Each point is reached from the start by the listed moves, each made once or not at all, plus a little noise. Say if it took an odd or an even number of moves. Then give how often each move was made.

Moves:
(1): 2.16, 0.08
(2): -0.57, 3.01
Start: -0.19, 0.44
Points:
1.47, 3.54 => even (1, 1)
1.90, 0.45 => odd (1, 0)
-0.84, 3.37 => odd (0, 1)

Moves:
(1): 1.38, -0.03, -0.62, 0.51, 0.35, -2.83
(2): 0.45, 2.38, 0.41, -2.63, -0.27, -1.04
(3): -0.41, -0.86, 3.46, -0.18, 1.99, -0.35
(4): -0.96, 2.78, 0.22, 3.54, -0.60, -1.32
(5): -0.45, 1.96, 0.37, 0.51, 3.49, 0.37
(6): 2.91, 0.74, 0.20, 0.46, -0.71, 1.47
Start: -0.88, -1.05, -0.47, -0.74, -1.13, 1.06
Points:
3.01, 3.12, 3.48, -2.07, 3.92, -1.21 => odd (1, 1, 1, 0, 1, 1)
2.13, 1.22, 3.60, -3.11, -0.21, 1.00 => odd (0, 1, 1, 0, 0, 1)
-0.32, 3.20, 3.03, 0.45, 0.34, -4.48 => even (1, 1, 1, 1, 0, 0)
2.04, 1.54, 2.96, 3.57, -0.08, -1.93 => even (1, 0, 1, 1, 0, 1)
1.90, 4.17, 0.51, -2.47, 1.46, 1.84 => odd (0, 1, 0, 0, 1, 1)
0.34, -1.20, -1.02, 0.05, -0.87, -1.79 => odd (1, 0, 0, 0, 0, 0)

Moves:
(1): 0.66, -1.02, 0.54, -0.45, -0.61, 0.50, -0.83, -0.34, 1.26, -0.94, -0.22, 0.37
(2): -0.13, 2.55, 0.09, -1.12, -0.58, -1.67, -0.09, 0.43, 0.18, -1.78, 1.18, 0.31
(3): 0.24, 0.33, 3.80, -0.41, 0.07, -1.23, 0.36, 1.14, 0.27, -0.02, -2.07, 0.15
(4): 2.02, 0.28, -0.14, 3.09, -0.21, -0.67, -0.90, 1.04, 0.00, 0.48, 1.11, -0.48
(5): 1.24, 1.14, 0.64, -0.87, 3.64, 1.59, -1.52, 0.42, -0.33, 0.74, 0.41, -0.89
(6): -0.07, 0.33, -0.25, 0.65, -0.60, 2.01, -0.29, 1.48, 0.96, 0.11, -0.12, -0.73
(7): 1.82, -0.12, -0.41, 0.82, 0.20, 0.42, 1.99, -0.30, -0.25, 0.25, -0.09, 0.34
(8): -0.09, -1.88, -1.02, -0.43, 1.02, -0.52, 0.81, 3.01, 0.41, 0.45, 0.56, 0.51
(9): -0.16, -0.42, -0.33, -0.23, 1.32, -2.00, 0.00, -1.60, 3.17, 0.21, 0.47, -1.08
Start: 0.74, 0.01, 1.29, 0.88, 1.67, 1.67, -0.12, 1.12, -0.67, 0.43, -1.14, -0.22
Points:
3.03, 1.74, 1.40, 0.85, 0.04, 2.91, 0.59, 2.32, 1.54, -1.91, -0.54, 0.00 => even (1, 1, 0, 0, 0, 1, 1, 0, 0)
4.63, 3.23, 5.57, -0.45, 3.81, 3.19, -0.52, 3.99, 1.40, -1.17, -2.00, -0.74 => even (1, 1, 1, 0, 1, 1, 1, 0, 0)
2.64, -2.16, 1.19, -1.32, 6.89, 1.20, -1.64, 2.74, 3.86, 0.93, -0.04, -1.21 => even (1, 0, 0, 0, 1, 0, 0, 1, 1)
2.50, -2.01, -0.10, 3.21, 3.78, -1.57, -0.29, 3.69, 2.86, 1.75, 1.04, -1.32 => odd (0, 0, 0, 1, 0, 0, 0, 1, 1)
4.37, -1.24, -0.43, 4.90, 2.11, 2.94, 1.48, 6.55, 0.48, 1.71, 0.04, -0.63 => even (0, 0, 0, 1, 0, 1, 1, 1, 0)
1.96, 3.85, 5.63, -1.79, 6.20, -1.75, -1.44, 1.55, 2.73, -0.28, -1.14, -1.77 => even (0, 1, 1, 0, 1, 0, 0, 0, 1)
1.44, -2.69, 3.89, -0.24, 2.92, 0.55, -0.18, 4.70, 5.22, 0.41, -2.55, -0.87 => odd (1, 0, 1, 0, 0, 1, 0, 1, 1)

Moves:
(1): 2.02, 2.14, 0.11, 0.14, 0.24, 0.12, 0.39, 0.04, 0.63, -0.73, 0.03, 1.62, -1.05, 0.49, 1.65
(2): -0.54, 1.18, -0.56, 1.21, 0.71, -0.24, -0.34, 2.72, -1.00, -0.94, 0.41, 0.53, 1.09, -0.04, -2.62
(3): -1.34, -1.66, 2.61, 0.43, -0.84, -0.89, 1.39, -0.46, 0.27, -0.50, 0.63, 2.79, 0.93, 0.29, -0.32
(4): 1.62, -0.03, -0.35, 1.17, 0.41, 1.54, 0.70, 0.25, 0.49, 1.24, -0.97, 0.04, 0.17, 0.89, 0.22
(5): 1.14, -2.41, 1.12, 1.16, 2.45, 0.24, 0.46, 0.72, -0.67, -0.12, -0.29, 0.53, 0.35, -2.35, 0.14
(6): 0.25, -1.60, 1.33, -1.71, -0.79, 2.25, -0.85, 1.06, 0.82, 1.04, 0.28, 0.17, -1.19, 0.01, -0.83
(7): 0.10, -0.01, 1.68, 0.29, 0.25, 0.35, 1.40, -0.65, -0.13, 0.47, 1.77, 0.31, -0.87, 0.64, 0.30
(8): -0.56, -1.15, 0.03, 1.46, -0.45, -1.58, -1.14, -0.77, 2.36, -0.29, 0.97, -1.03, -1.08, 0.35, 0.16
(9): -1.10, 1.42, -1.14, -0.52, 2.12, 0.95, 0.62, 0.35, 1.26, 1.66, 0.55, 0.90, 0.32, -0.09, -0.34
(10): 0.03, -0.17, -0.17, -0.81, -0.22, -1.25, 1.68, 2.28, -1.39, 0.27, -2.09, 0.35, -0.37, -0.67, 0.31
(11): -1.19, -0.77, -0.60, 0.50, -0.02, 0.00, -1.05, -0.32, -1.86, 1.73, 0.62, 0.79, -0.92, -0.12, 0.86
(12): -0.49, -0.17, -2.07, -0.64, -0.63, 2.02, 3.51, -0.90, -0.34, -0.70, 0.23, 0.73, -2.17, -1.38, 0.01
(13): 1.03, -0.34, -0.86, -0.15, 0.82, -0.97, -0.39, 1.08, -0.69, 0.12, 0.75, 0.20, 0.91, 1.45, 1.03
(14): -1.58, 0.69, -0.31, -0.63, 1.78, -0.36, -0.16, -1.46, -0.61, -0.79, -0.99, 0.43, -0.84, 2.29, -1.64
Start: 1.52, -2.42, 0.00, 1.60, -0.06, 1.67, 2.04, -0.70, -1.12, -0.17, -0.51, -0.32, 0.46, 1.06, 1.59
Points:
0.38, -3.93, 2.59, 5.15, 3.44, 1.36, 7.36, -1.35, -0.67, -3.62, 2.09, 5.67, -3.13, 1.44, -0.61 => even (1, 1, 1, 0, 1, 0, 1, 1, 0, 0, 0, 1, 0, 1)
0.72, -5.01, 2.34, 3.62, 4.22, 3.74, 2.24, 2.68, 1.33, 1.69, 3.22, 1.27, -0.87, -0.40, -1.73 => even (0, 1, 0, 0, 1, 1, 1, 1, 1, 0, 0, 0, 0, 0)
1.20, -3.38, -2.67, 3.65, 3.53, 3.30, 4.84, -1.48, 0.32, 1.28, 1.62, 3.28, -4.20, -2.12, 4.02 => even (1, 0, 0, 0, 1, 0, 0, 1, 1, 0, 1, 1, 0, 0)
1.36, -3.77, 1.04, 0.88, 2.94, 4.81, 8.91, 5.08, -1.36, -0.15, -0.76, 7.26, -1.51, -2.71, -0.34 => even (1, 1, 1, 0, 1, 1, 0, 0, 1, 1, 0, 1, 0, 0)
1.03, -8.22, 1.54, 3.01, 2.10, 6.22, 6.76, -0.40, 3.08, 2.15, 0.93, 3.65, -2.03, -1.19, 0.73 => odd (0, 0, 1, 1, 1, 1, 0, 1, 1, 0, 0, 1, 0, 0)
